Each row of a before or after table is a point. The points were changed in one or more steps. Then noise was added and the rows were shuffled. The steps act on how far a point lies along the listed directions, d1 being the first. Write out the steps. A step turns or swaps two directions, mirrors them in a line or flattens them onto one, adds a multiple of one to another, or multiplies one. Angles are multiples of 10 degrees, from the lower direction toward the higher: turns from -170 to 170, lines from 10 to 170 but not 90. Use the fewest steps. Two steps may share a direction if one is a turn and the other turns, adds or multiplies; they go together, in the order done. Otherwise the lowest direction goes first.

Directions:
(1): [-51  34]
(2): [34 51]
Before (12 x 2):
[[ 26 -13]
 [  1   7]
 [-16  -6]
 [-22  -4]
 [-23  -1]
 [  6  43]
 [ 22  60]
 [ 11  49]
 [-14  47]
 [  4 -28]
 [ 36  -1]
 [ 15 -25]]
After (12 x 2):
[[ 10 -27]
 [-23   1]
 [ 24 -18]
 [-16  -3]
 [ 36  -7]
 [-22   3]
 [ 19  46]
 [ 13  42]
 [ 32  54]
 [  2   6]
 [ -6  49]
 [  0 -28]]
Steps: turn d1 and d2 by 10 degrees

Directions:
(1): [-42 -31 -46   4]
(2): [ -1 -31  17 -60]
(3): [-55  32  28  -8]
(4): [  9  44 -41 -34]
Before (12 x 4):
[[ 19  -1 -15  -7]
 [-18   6  36  42]
 [ -5 -23  24  -3]
 [-19 -28  31  -1]
 [ 10  11   3  32]
 [ -1   4  22  -6]
 [-19  26  23 -26]
 [ -7  14   4   0]
 [ -4   2 -19  11]
 [ 22  31 -10  21]
 [  1   3   4  15]
 [ 26   7  16 -10]]
After (12 x 4):
[[  1  -6 -24  -9]
 [ -1 -28  27 -11]
 [ 15  -6  17  -8]
 [ -8 -29  42 -12]
 [  3   4  -1  22]
 [ 29 -15  -7 -11]
 [ 20  27 -32  41]
 [ 23  17  28 -31]
 [  7  15   4   4]
 [  9  12 -11  51]
 [ 11  10  33  59]
 [-14  15 -13  16]]
Steps: turn d1 and d3 by 60 degrees; multiply d2 by 1.6

Directions:
(1): [  2   4 -26  56  -2 -24  52  19]
(2): [ 57   8 -32 -18 -43  28  13  -6]
(3): [-33  23 -15  -4  23  60  31 -21]
Before (12 x 8):
[[-17   1   2  -1  19  -8  -3  10]
 [ 20  10 -12  -7 -16  10  10  -3]
 [ 29  -9  -7 -16 -24  -8  -5   5]
 [ 11  -6  -5  22 -14 -25  12  15]
 [ 12   0 -22  14  -3   3  29  11]
 [-22  -7  -3  20  16  -2   9  11]
 [-20   0 -17  51  20 -30  45  19]
 [-20   0  -6  11  17 -12   9   5]
 [ 10   8  -3   5   1   7  -7  -1]
 [-10 -13  11   3   2 -13 -12   5]
 [-15   0  -3  15  14  -2  12   4]
 [  8  -7 -13   4 -11 -26  -1  16]]
After (12 x 8):
[[ 13   3 -16 -19  -8  13  -2  -5]
 [  9  -9  16 -21 -12  -7 -28   0]
 [ 15   6 -17  -9  -6   7   6   7]
 [ 15  -4 -13 -15 -10  25  -5   0]
 [-14 -15  15   3   9 -31 -10  12]
 [ 10   2  -7 -15  -4  20  -2  -6]
 [ 15  -9  -7   4 -17  -4   2   6]
 [  3  -9   1 -16  -7 -19 -22   9]
 [-23   4  15  -1  16  -8  -7  -1]
 [ 26  -1  -1 -60 -14  33 -32 -19]
 [-11  -6  13 -27  15  13 -20  -3]
 [ -1   7   3  10   9   1  -8   0]]
Steps: turn d1 and d2 by 170 degrees

Directions:
(1): [-21  -4   4  18 -32  10 -47 -10 -31   5  11   7]
(2): [ 17 -13  60 -17 -10   6  10   9 -22  -7 -14   7]
(3): [ -6  13 -11 -23   0  28  -9 -20  -2 -50 -26 -10]
Before (8 x 12):
[[  5   0  16 -17  12   6   9   1   3 -14 -16  -5]
 [  7  -7  24 -17   2  -1  14   7   0 -13  -9   2]
 [ 10 -10  25  -2   6  -8  13  13  -7  19  -1  10]
 [  7  -1  27 -18   4   4  15   8   5 -11 -15   0]
 [  5 -12   9  14 -10 -11  -4   4 -14  28  22   7]
 [ -2  -8   8   2   0   1   6   4   3   0   3  -3]
 [  5 -20  31   8 -14   5  -9  15 -18  22   2  12]
 [ -3  -7 -11  15  -6  -9 -10  -4  -1  16  16   3]]
After (8 x 12):
[[ 16  -7  54 -27   1   6  21  13  -4 -14 -21   2]
 [ -1  -9  13   1  -1   2   6   5   1   0   2  -3]
 [ 11  -3  33 -23  11   7  16   4  -1 -16 -21  -4]
 [ -9  -4 -24  20  -6 -10 -16  -7   2  18  20   2]
 [  3 -14  15  16 -17  -8 -11   2 -21  28  23   8]
 [ 11 -27  60   2 -23   9 -10  19 -32  19  -3  17]
 [ 15 -16  48  -7  -1  -4  12  16 -19  17  -5  13]
 [ 16 -13  50 -25  -1   2  20  11  -9 -16 -15   4]]
Steps: add -0.3 times d3 to d1; multiply d2 by 2

Directions:
(1): [ -7  45  10  10 -29  -2 -38  15   3  58  21  12  -8  12   5 -15  -4  11]
(2): [-14   7   0  19  -2  21 -39 -25  -2   1   0 -40 -11 -22 -17  60  -4 -13]
(3): [  3  31 -46  12 -19 -21  32 -26  17   5 -16 -18 -19  21  11   8  42  -2]
(4): [ 20   2 -52  19  38  12 -31 -19  -2   9  -9  -1  40  16  10 -20 -23  -4]
(5): [-22 -24   0  22 -30  30   4  20 -24  14 -39 -25  21  16 -32 -25  20  -1]
(6): [ -1  -4  -4   6 -16   3  24   2  45  19   7 -25  37 -55  12  -7 -10  28]
Before (13 x 18):
[[  7 -28  -5   9  22   7  17 -10  -8 -20 -14 -19  11  -9  -7  35   6 -14]
 [  3 -17   0  -4  27   3 -20  -3 -16 -28   7  18   3  -5   6   6 -19   3]
 [ -7 -40   3 -17  10  -7  34   2  10 -29 -19 -11  11 -22  -4 -19   3   5]
 [-19  18  41  -8 -30 -13 -17   3   0   6  14  -2 -25   5  -4  12  14   8]
 [-12   9  10   6 -30  -9  18   3  43  25  19 -30  -1 -60  15  37  -3  28]
 [ 10   7  25  -9  28  -7 -10  17 -12   3  19  14  -3 -11  -4  17 -30  -2]
 [-16  -8  10   6  12  19 -38  -9 -19  -7   4  -8   0   2 -14  31 -27 -25]
 [  1  22  22   5 -27  -4 -18 -13  15  24  21 -30   2 -35   1  20 -11  10]
 [  5 -20   4   9   1   4  21   2  -4 -13 -28 -30  10 -18  -8  -3   9  -7]
 [ -4   8   9  -1 -17  -3  33 -11  42   1  10 -13  -7 -47  -2  20   7  12]
 [  5 -11 -44  24  16   7  41 -25   2 -20 -32 -21  29  -3   6  -4  11  -6]
 [-12   5  17 -10  -7   4 -27  -3   2  16  24  -1  -7 -24  -1  39 -31   4]
 [  8 -21  -8 -19  19  -5  28 -19   0 -33 -13  -8  -1 -14   9  13   2 -13]]
After (13 x 18):
[[ 10  -5   7  -4  18   6 -11   9 -20  -7  -1  43  -3  31  -8 -26 -13 -14]
 [-13  -4 -14   3 -25  -5  41   8  18  15  -8  -5  24  -3   8 -33   9   8]
 [ -6  -8  -1  15  -4  12  24  23 -17  18 -23 -25  21   1 -22  -5   6   4]
 [ -6  31 -15   5   0  -7 -47  -9  -7  33   0   0 -18  28  -1  -8   3  -7]
 [ 20  34  -7   3   7 -18 -12   0  -2  21   3   4 -13  15  18 -13   3  -2]
 [-18   2  -6  18 -27   8  -9   9  -6  19  -9 -10   8  -6  -7 -13  10  20]
 [  9 -24   3 -13  23 -13   5  24 -44 -18  -8  43 -11  46   6 -27  -2  -2]
 [  5  48  15   4   8 -10 -23  -3  -7  23  30  35 -18   9  23   3 -18  -2]
 [  2 -23   1  -5   9  -6  15 -13   5 -29 -12 -14  21  -6   1  -8   3   6]
 [ 10  23  -4   9  -1  -9  -3  16   5  45  19  15  15  12  15 -18  -3   6]
 [ -6 -31 -10 -11 -13   1  36  12 -14  -4 -23  10  20  16  -5 -27   2   9]
 [ -2  21   6  -4  -7   7 -36   9  -9  39   9   7   9   4   9 -15 -16  -1]
 [ 17 -27  14 -14   3 -16  30   2 -24 -27 -11  16   6  22  -3 -32   1  -4]]
Steps: multiply d4 by 0.4; turn d1 and d4 by -160 degrees; turn d2 and d6 by 160 degrees; turn d3 and d5 by -130 degrees

Directions:
(1): [-28   1 -19 -43 -28  14   1 -17 -27  15  -6 -59  -6 -11  -7 -26 -27  43
  -8 -39 -27 -23  39 -32]
(2): [ 17 -12  -5   8 -16 -42  18   7  49  10  14 -60   1 -32   3  28 -23   9
 -35 -23  20  -9 -25  56]
Before (12 x 24):
[[  9  -1   6  20  15  -2   4   5  10   4   6  11  10   4  -4 -10   4 -11
   -7  12  11   5 -19  21]
 [  8   0   3   9   2   4   1   6  13  -4   9   1   0  -2  -2   8   9 -11
    3   2  13   6 -13  12]
 [-18  -7   0 -22 -13   0   6  -4   4  11  -1 -46  -8 -22  -3  -8 -21  30
  -12 -29  -9 -29  17  -5]
 [ 11   1  15  19  18  -2  -9   7   1 -12  -2  34   0  21   7  15  14 -31
   19  23  15  10 -17 -10]
 [ 17 -13   7  32   0 -29   7   7  31  -7   8 -17   8 -20  10  26   3  -8
  -17   7  11  -5 -28  33]
 [ -3  13  12  17  20  25  -6   2 -27 -15 -19  58  -2  25  -4 -15  23 -19
   19  37   3  13   6 -21]
 [-11  17   2  -5  24  25 -15   2 -38  -7  -6  53  -2  28   8 -17  36 -16
   31  29  -6  15   1 -35]
 [ 25  -4  10  25  26 -11 -11   5  17 -11   3  46  10  11   4   9  30 -29
   12  34   9  17 -30  23]
 [  4 -11  -6 -20 -13   3   4   8 -13  -2  -4 -17  -1 -11 -12  -7 -12  16
    6  -5  -9 -12  10 -16]
 [  8   1   2  -4  -1 -10 -11   0  10   3   3 -11   2   5   2   4  -1  -5
   -7  -1  10  -2 -17  15]
 [ 10  13  12  14  10  18 -15   6 -14 -12 -13  60   0  25  10  -9  17 -15
   24  18   7  20  -1 -25]
 [-23  11  -1 -21   1  18  -7  -6 -23   6  -3  17  -6  10  -5 -12   9   4
   11   7 -18  -2   8 -45]]
After (12 x 24):
[[ 19 -13   1  -3 -10 -17  10  15  12  -1   3 -18   2 -16  -7  10 -11   6
   -4   0   7  -6  -7  13]
 [ -3   5  -3 -19  -3   5 -16  -6 -12   7   0 -10   2  11   1  -9  -1   2
    1  -4  -4  -3   0  -8]
 [ 14   9  10  23  33  -8  -5  16   3  -9   4  52   3  13  12  10  37 -36
   17  39  19  22 -33  12]
 [ 19  11  15  26  14   8  -9  13   2 -11  -9  60   1  21   9  -1  18 -22
   22  21  17  24 -11  -8]
 [ -1   3  11   5  15  13 -14   0 -21 -10 -11  32  -1  27   5   1  11 -20
   22  20   1   7   1 -34]
 [-22   0  -7 -11 -11  18  -7 -14 -32  -2  -9 -14   4  -5   4 -22   0  23
    5  -5 -29 -15  30 -42]
 [ -8   3   1  -9  -2  22  -6  -4 -11  -4   5   3  -3   6  -2  -9   6   1
   13  -4   0  -3   8 -17]
 [ 11   8  16  33  24  12  -2  10  -5 -16 -14  58  -1  21   1   3  23 -30
   10  40  15  17 -14   5]
 [ -7   6   1   2  10  20  -1  -7 -19   8  -1  12   8  14  -6 -31   1   2
   -1   6  -6  -4   3 -15]
 [ -4 -13   5  -7  -8 -16  13   3  25   7   4 -48  -4 -30   3   9 -20  22
  -20 -24   4 -25  -1  22]
 [  8   4  11  15  11 -22   2   9  29   4   9  16  -2  -5   2  22  13 -19
   -8  17  16   5 -39  15]
 [ -2   3   0  -6  15  23 -20 -13 -29  -6 -11  46   5  24   0 -23  28  -8
   32  25 -20   9  13 -31]]
Steps: swap d1 and d2
